Rows are points. Before rounding, the points of a table are all equally far from one centre. They may lie mostly on one side of it. Where is the centre, to within rounding?

Points, 7 rows:
[[  9  49 -40]
 [ 12  60 -26]
 [ 10  59 -28]
 [ -7  49 -38]
 [-26  31 -40]
 [ 20  56 -29]
 [-15  35 -45]]
Centre: [ 5 14 -1]

Points:
[[ 16   2 -56  24 -27  22  -8  29  26  12 -26]
 [  9  14 -23  -4 -11  24  11  23   6  25 -13]
 [ -1   3 -23  21  16  29   3  31  18  23   0]
 [-14  20 -55  25 -26  10   6  31  -1  16 -15]
 [ 20  -8 -32   2 -42  -3 -19  29  19  33   2]
 [  7  32 -41  31   1 -21  -6   0  10  41   1]
 [-31   2 -37   3   0 -20  -8  42  13  25  11]
 [-37   3 -24   9 -13  13 -24  15  24  34 -24]
 [-13  18 -59  36  20  30 -27  22  16   5  -5]
 [-16  21 -28  18 -24  36 -32  27 -17  -8  16]
 [ 26   8 -32  -3 -32 -15 -12  30  10  29 -21]
 [-14  21 -20  27   5   0 -22  56 -10   9  12]
 [-19 -11 -47   9   4  14  -3  39  28  22  -5]
 [-14  -2 -46  15   0  -5  19  35  39  10  -2]
 [-15  -5 -60  25   9  16 -38  38  18  18  -5]
 [  7  29 -44  15 -20   5  20   5  20  26 -10]
 [  0  45 -43  16 -15  17 -16  12  -1  34  -4]]
Centre: [ -1   9 -27  15  -9  -6 -24   8  16  -7  -1]

Points:
[[  8   9 -13   2  33  37 -53 -25  29   4 -40  -5   1  -5   6  -4  -8  16
  -10   9  17  36   2  34]
 [ 25  28 -29  -8  24  34 -34 -48  10 -14 -38   9   1  -7   4 -24   4   8
  -13  25  31  44 -13  12]
 [ 38  -8 -33   0  -7  19 -19 -46   6 -12 -49  -4  12   7   5 -21  13  21
  -22  24  10  38 -15   6]
 [ 42   2 -15 -11  11  24 -14 -25  21 -10 -56 -13  22  -4  -6 -34   9  10
   -8  11  19  32 -14   0]
 [ 19  29 -40 -30  16  46 -22 -43  13  -2 -48 -13  24  -5 -10 -12  -4  -2
   10   5  16  18 -29  20]
 [ 23  24 -17  -3  -1  16 -18 -45  16  11 -56   9  32  -5  -5  -6 -23  19
  -13  10  30  19 -23   4]
 [ 38  19 -27   7  35  38 -19 -37  22 -17 -29  -1  12 -28  11 -20  -5  15
  -10 -24  38  23 -21   6]
 [  7  29 -28  -7  14  25  -4 -23  19  -8 -48   8  40 -21  12 -10   5  21
   -1   9  38  40 -23  35]
 [ 37  -3 -33  -2  23  18 -24 -39  10 -13 -41 -19 -22   7  21 -30  -5   7
   -8  15   0  29  -9   3]
 [ 28   6 -16  -6  38  32 -19 -24  19 -19 -52  -5   6   0  -7 -18   9  -1
   -8   6  28  31 -19   7]
 [ 27  26 -24  -1  38  39  -7 -28  -8  -5 -40   6  14 -13  -2 -37  18   1
    9  16  12  38 -21  10]
 [ 41  40 -32  -2  -6  19 -48 -25  22 -12 -29  -7  23  -7   7 -23  -7   6
   -2  24   7  30 -19  21]
 [ 43   7 -35  -5  16  27 -21 -30  14 -13 -34  -6   4 -28   3 -34  17   0
   -2  13  31  27 -42  12]
 [ 21   6 -42 -10  10  57 -14 -37   1 -12  -4   0   9  12   2  -4 -14   5
   19  29  41  30  -3  29]
 [ 13  30 -22 -27  24  28 -34 -35  13 -19 -35 -26   6 -18  13 -13   0   1
   13  13  -6  31 -11  35]
 [  5  10 -21  -2  13  35  -4 -42   9 -30 -34  -4  15 -34   2 -29 -10 -12
  -12  12  21  33 -27  22]
 [ 24  21 -21  -9  21  26 -24 -21   9   3 -41 -19  33  -8  23 -28  13  -7
    5  27  26  57 -30   5]
 [ 31  29 -30 -17  29  32 -12 -28   1 -16 -30   4   7 -11  14 -29  -8   4
  -10  22  18  42 -19  39]
 [ 16  21 -46  -3  25  29 -14 -32  11   3 -31   2   7 -15 -25 -26  -1   7
   -7  11   5  47 -22  17]
 [  2   1 -24  -4  21  57 -39 -32  41 -10 -36  23  14 -15  10 -17  -8  15
   -1 -16  21  28  -7   1]
 [ 24  10 -23 -35   1  36 -30  -5  -3   0 -40  -4  28   4   3  -3 -10   9
  -27  24  34  41  -3   8]
 [ 37  15 -21   9  17  36 -11 -53  19   1 -48 -11  15  11  11 -16  14  -4
   -4  22  17  34 -37  -8]
 [ 27  26 -27  11  19  40 -31 -26  22  -5 -34 -17  21  -5  -7 -26  15  20
    3  30  16  16 -15  31]
 [ 12  -3   3   6   9  44 -19 -21  10  10 -41  10  17 -13  -9 -42  -1   5
  -13  14  29  44 -13  -6]
 [ 35   7 -15  -2  11  38  -2 -29  14  -7 -24  21  13   4  17 -38  36   3
  -16  23  11  44 -29  17]
 [ 41 -18 -20   7   0  48 -31 -37  -9   8 -53 -11   5  -2  10   3  11   9
   -1  22  10  26 -17 -19]
 [ 36   3 -31  -7  13  60 -41 -28  19   1 -52  -5   2   0   9 -22   5 -11
    0  12   9  44 -10  25]
 [ 16  10 -22 -14  26  35 -15 -30   4 -24 -53   1  25  -3   2 -24   6   2
  -15  22  14  41  -9  -4]
 [ 27  17 -15  -1 -12  39 -38 -25  26  -9 -20   0  31 -13 -25   2   9  -2
    1  28  12  23 -24   8]
 [ 40  19 -35  14  -1  45 -18 -38  14 -18 -37   5   7 -10   2  12  23   6
  -21  26   6  44  -4   9]]
Centre: [ 12  12 -22  -2  -4  30 -14 -23   5  10 -16  -3   9  -5  23  -6   6   3
   0  -4  15  21  -8   9]

Points:
[[-29  -7  21  -7   9   7   7   5   4 -15 -14   7 -33   8  -7 -16   9  19
   -4  15 -18 -14   3  15]
 [-34   0  20 -34  -4  -2   1  -1  34  -1 -14 -16 -30   6  -4 -10   2  -4
   11   9  -9 -11   5  -2]
 [-43   0  28 -11  17  -8   5  -5   3  16 -11   0 -32  15  -9  -7  18  18
    7  20  -8 -16  13  -7]
 [-44 -14  24 -15 -11 -12  -1  -5   8  -7   0 -10 -30  16 -23   5   3   2
    7  16 -16  10 -20  31]
 [-39   5  20 -36  19  -2  -2   3  17  -7 -17  -5 -31   5  -9   8  16   1
   -1  26  -3 -11 -18   1]
 [-21 -23  24 -33   8  -3 -12   6  17   0  -8  13 -22   6   6  -4  -7  -7
    0  21  -9 -10   4   9]
 [-37   1  21 -16   9  -8   2   0   7 -20 -13 -13 -28   3   4   6 -16   5
    3   3   5 -22   2  25]
 [-27   3   7 -42  -8   1  -6  18  16 -12 -22  28 -22   8 -26  -3   0  17
   -9  23  -7 -14   0  -1]
 [-35 -11  12 -16  -8  -5  -1  -8  20  -9 -15  16 -19   1 -16 -23   8   9
    1   3 -11 -25  -7  17]
 [-36  14  26 -24   5  -2 -11  -6  14   2 -21 -14 -15   9 -19 -14  13   9
   13  10 -11   4  -6  25]
 [-48  -1  43  -8  -2  11  -2  14  12  -7 -16  13  -6  12 -11   1  -8  22
   -4  14   5 -14  18 -12]
 [-20  -6  14 -18   8  -6   2  -3  16 -11 -39  19 -28   6  -4  -4 -14   8
    2  13  21 -15 -12  21]
 [-41  14  16 -24   3  -9  -6   3  18  -8 -24  -6 -27  24  -5 -12   2   7
    2   0 -14  -9   4   9]
 [-21   0  21 -18  15 -17  10  -1  10  -4 -23  -1 -18  15 -15  -8   4  -3
    5  18 -28 -15  14   6]
 [-48   0  18 -19   5  12   9  13   2 -25 -17  -5 -15  -9 -14   0   0 -10
    9  20 -17 -16  -8   2]
 [-39 -18  23 -26  23 -12  13   3   9  -4 -24  -7   1  23 -17   9  12   8
    4   4   0  -5  12  13]
 [-34   0  17 -20   3  -4  -3  -3   9  -3  -6 -21 -32  -7  -7  15   4  -5
   -7  14 -18  -3  -8  29]
 [-27   7   5 -34   0  -3 -17  -5  25  -7 -22  -2 -37   2 -11  -8   1  17
    7  17 -18 -10  -3  -5]
 [-19   3   6 -16  26 -12  -2  17   8   3 -37   5 -19   7  -5  -2  -6  -4
  -11   6  -2 -19   3  11]
 [-38  -2  -3 -31  -2  -4  -8  -9  21  12 -16  16 -12  21   4  -9   2  -9
   23  -4   6  -9  -2  15]
 [-37  12   9 -26  25 -14  -5  10  17  -5 -14  -7 -15  15 -12  -6  14   2
    6   5 -16  -3   7  12]
 [-31   8  19 -20   1   8   3  22  20  -2 -14   3 -10  10  -7 -20  -4  33
   -1   1 -23  -5   7  18]
 [-20  -6  34 -27   7  -1   2   3   8  -1  -8 -10 -30  -3  -6  -2  -2  12
  -17  22 -12 -18 -22  12]
 [-31   9  23 -23  11  -9  -6  10  18 -12 -17 -13 -12   9 -14  11  -4   4
    2  17  -7 -35  13  -1]
 [-60  11  25 -26   1 -13   6   6  13  -4 -10   0 -27  10 -26   1 -11 -13
   14  16 -12  -7   8   0]
 [-45  -2  17 -20   0 -13  10  -5   9  -9   3  -4 -35  13  -7 -24   8  15
    6  13  -8 -12   5  18]
 [-28  18  30  -7  10 -21  15  -1  11   9 -16 -13 -19  13   1 -26  -7   0
    6  11   7   3   9   8]
 [-29   1  18 -28  11   8  -1   2  23  12 -32   2 -16  11  -3  -8  -4  10
    0   3  -9 -28   8  13]]
Centre: [-29  -1   3 -10  -5  -5   8   3   7   9  -8   2  -7   5 -14   7 -10  14
   5  18   3   2  -7   0]

Points:
[[-26  12   3   9 -15  -8  20  -7 -11 -12 -21 -30 -21 -11  21  -6 -42 -26
  -11 -27  10 -12 -14 -18]
 [  4  -2  24  13 -21 -31   5  -3  -8   6 -15 -15 -49  -1  11  -6 -36 -35
   -3 -29   4 -19   0 -19]
 [-14  17  11  22 -25 -18  31 -19 -12   1 -11  -8 -25 -14  14 -15 -33 -32
   -6 -21  22 -20   4  -8]
 [ 11   7  41  25 -10 -33  15 -12 -31 -11 -24 -14 -16   1   4  -4 -22 -31
   13 -37  -3   2 -17   3]
 [-31  17   9   8  -1 -30  10  13  -8   3 -20  -2 -15 -18  -4  -3 -44  -7
   -9 -40  -4 -15 -34  10]
 [ -9  -2  27  10 -21 -10  30   4   2 -15 -32 -19 -34  -1   4 -19 -40 -12
   17 -28 -12 -25   1  -9]
 [ -3  19  16   4 -34 -28  24   0 -26 -13 -21 -17 -43   1   2 -13 -28 -26
  -11 -24  11 -17   0 -10]
 [ -4   1   3   8 -12 -21  23 -19 -35 -12 -19 -28 -41 -13  18 -12 -50 -10
    2   1   9  -6 -19   3]
 [ -4  -6   2   1 -32  -4  22  13 -17 -17 -26   7 -31  -4  -6  16 -49 -18
  -16 -19 -28 -43 -12  -9]
 [ -7   2   4   9 -32 -25  24 -15   7   2 -26 -18 -50  -6  25 -15 -44 -25
   -5 -27 -15 -16 -15 -15]
 [-17   1  -5  -5  -4 -22  36   2 -34   4 -20 -18 -11  17  17  -7 -49 -18
    3 -31  -2   2  -6 -18]
 [-29  13  27  20 -10  -4  38   8   0 -13  -9 -10 -25 -18   6 -15 -49 -22
   -1 -12 -32 -18 -12 -18]
 [  0  20  12  30  -8 -28  11  -4 -21 -14 -11 -15 -23  -9  12 -21 -38  -8
   -2 -12  18 -13  14  11]
 [-16  12  16   8  -6 -32   5   4  -4   8   0 -13 -27  -7   2   3 -60  -3
    4 -31   9 -13  -4 -23]
 [ -2 -10   0   5 -10 -39  15  -9 -28  -7  -5 -14 -47 -22   2 -15 -39 -29
    9 -10  11 -16   4  -6]
 [ -2  20  -4  19 -29 -27   9  -5 -33 -12 -28 -16 -35 -10   6   3 -34 -34
   14 -21   6 -16   1 -31]
 [-15  11  10   0 -25  -4  15   0  -3   7 -23 -23 -18 -12   7  -4 -47 -12
   18 -35  -3  -8  10   6]
 [  5  14  24 -15 -10 -15  15  -1 -16   6 -22 -15 -38 -13  12  16 -46 -23
   -6 -19 -11 -10  17   2]
 [ -7  10  32   4  -4 -18   0 -15 -27 -10  -5  -7 -21  -1  24  -4 -35 -25
   15 -15  -6   6  10  -3]
 [-17  18  12  14   0   8  18  -7 -21  -4 -12   8 -37 -28  27  -3 -30 -33
   -8 -12 -23 -29  -6 -14]
 [  0  11  23  29 -34 -38  16  10  -5 -26 -10 -22 -36   3  12  11 -36 -15
    0 -21  -6 -24  -1   5]
 [-21   6   6  15 -24 -42  11   0 -10   1 -31 -10 -42 -10   7  -3 -39 -19
    4 -18 -11 -31  12 -22]
 [  1  18   2  23  -3 -32  21   2 -16 -17 -19  -7 -37  -1 -12  -3 -47 -40
    3  -7  15 -32   0   0]
 [ 22   4   0  33 -13 -22  13   2   2 -15  -6  -4 -43 -23  29  -1 -47 -32
   -4 -12 -11 -32  -8   0]
 [-12   7  17  -7 -20 -29  -5 -16 -17  -3 -17 -16 -21  -1   5  -5 -39 -37
   19 -14   5  -3 -20   4]
 [ -7  11  31  21   0 -46  19 -22 -16  -3 -20 -23 -24   1  17   0 -39 -30
    4 -19 -11  -8   8 -10]
 [ -6  17  11   6  -9 -30  12  11   0 -13 -24   5 -34   2  15   5 -55   0
  -12 -32 -22 -32   6 -14]
 [-20  21  11  26 -13 -22   3 -15 -23  -6 -23  -6 -20   1   8 -21 -53  -8
    1 -25 -17 -28  -4 -18]
 [-16  13  11  23 -13 -18  19 -16   6 -13 -23   5 -37  -4   3  -3 -53 -21
   -1 -36   7 -22 -11   9]]
Centre: [ 10   4  -5  17  -8 -17  22  -5  -5   1 -12  -2 -16  -5  -7   5 -14  -7
  -3  -7 -19  -1 -15 -10]

Points (30 x 24):
[[-31 -11  24 -12  18 -21  -5 -27 -38  30  23  32   4 -23   1 -38 -26   6
  -26 -32  15  -7  26  24]
 [-11  -8  33 -32  17  -6 -13 -28 -19   9  13  34   6 -16 -16 -25   4  11
  -30 -35   1 -21  49  -6]
 [-39 -26  18 -13  11   2  -2 -13 -13  -5  34  -7  -4 -22 -28 -24 -15 -12
  -13 -40  39 -33  45  12]
 [-34   7  37  -5   7  12 -34   1 -15  -2   6  26 -25 -45 -23 -38 -30  -6
  -41 -23  40  -9  40 -13]
 [-39  -9  25 -39  10  -3  -6 -36 -21  -2  24  20  -7 -39 -23 -33 -26   2
  -22 -37  17 -17   7  14]
 [-28 -13   4  -3   3  -9 -12  -9 -13   9  16  30 -42 -35  -7 -45 -42   8
  -32 -16  22   0  22  37]
 [-41 -12  44  -4   6 -11  16  -3  -9  23  11  22 -30 -16 -29 -20 -22  -2
  -40 -27   9   1   6  11]
 [-26  -1  34 -14  24  16 -18   6 -37  20  10  32  -5 -31 -21 -51 -28  18
  -15 -23  34  -1  14   4]
 [-39  -1  22  -7   3  -4   8 -23 -28  37   5  36 -15 -16  -9 -26 -29  22
  -23 -27  16 -23  26  14]
 [-40  12  36 -13  18  30  -7 -21  -9   0   4  25 -14  -5 -11 -16  -2 -15
  -21 -21  12 -26  26  37]
 [-53 -23  19 -16   8  -5 -42 -24 -23  -8  29   7  -7 -23 -39 -10 -31  17
  -31 -15  23 -31  18  27]
 [-24   3  15   7   6  10 -18 -16 -28  11  18  59  -8 -39 -42 -24 -22   0
  -27 -34   6 -24  29 -14]
 [-33  13  19 -24   4  -8 -18   9 -28  11  26  29 -16 -59  -3 -44 -16  -4
  -32 -14  -3   6  14  11]
 [-18  -2  43  -1  30  -2  -1 -10 -24 -26  39   9 -10 -55 -10 -39 -13  12
  -20 -25  22 -10  18   6]
 [-60   3  35 -12   8  -1  -6 -28  -8  -8  14  35 -24 -47 -11 -24 -18   1
  -34 -12  23 -17  26  -9]
 [-55  -1  16 -15  22  17   4 -25 -31  14   2  15 -29 -22 -14 -30 -29   6
  -29 -34  28  -2  31  25]
 [-18  -8   6   5  12   3  11 -17 -21   1  18  24 -11 -35 -16 -38 -12  26
  -47 -43   6  -3  16  19]
 [-46 -12  12 -11  -4 -19 -17   0 -20   8  21  48 -22 -57  -9 -26 -25 -12
  -34 -28  10   4  30  18]
 [-30  -2  23  -7  20  -1 -19 -10 -35   1  45  21  11 -32 -19 -31  -7  20
  -29 -37  16 -16   4  32]
 [-49   4  16  -8  16   3  -2 -20 -21  30  27  17 -26 -17 -19 -25 -30  16
  -31 -33  23 -15  35  20]
 [-57 -13   9  15  18   0 -27  -1 -31  11  28  41 -23 -33 -26 -34  -9  -1
  -37 -23  38 -19  14  16]
 [-56   7  31 -10   5   9 -12 -18 -22  35  29  11  -3 -27 -30 -37 -14   8
   -9 -41  15 -18  10  -7]
 [ -6   7  19   5   5  -8  -4  -3 -22  30  39  25   3 -21 -21 -17 -40  -1
  -29 -27  19  -5  22  25]
 [-31  17  33  -6   1   4   7   8  -6  18  36  23 -27 -31  -4 -49 -10  13
  -11 -28  20 -13  22  -6]
 [-38 -29  26  17  22  16  -2 -19 -14  26  24  13 -23 -30 -19 -38 -11  16
  -35  -2  21  -9  21   2]
 [-27 -10  35  11  30   0   4   7 -56  16  15  13 -21 -23 -11 -44 -14  30
  -29 -32  34 -13   3   2]
 [-48   8  45  -1   2  16  -4  -4 -22  23  33  30  -1 -24 -10 -22 -25 -18
  -21 -14  13 -10  28  17]
 [-19 -11  28  -1  26   3 -10 -19 -23   6   5  50 -19 -20  -8 -38 -15 -26
  -30 -46  27 -43  19 -11]
 [-24 -10  30  -7  18  -1  -7 -34 -16  23  32   2   3 -30 -18 -25 -29 -11
  -25 -42  14   2   5  31]
 [-37   9  19  -8  15   2 -19 -10 -34   1  18  50 -19 -22 -28   2 -47  13
  -15 -23  39 -33  24  12]]
Centre: [-23 -10  10   6   2  -6 -32  -8 -32 -11   7   7 -23  -7   0  -8 -11  -3
  -2 -24   8   0  13  -9]
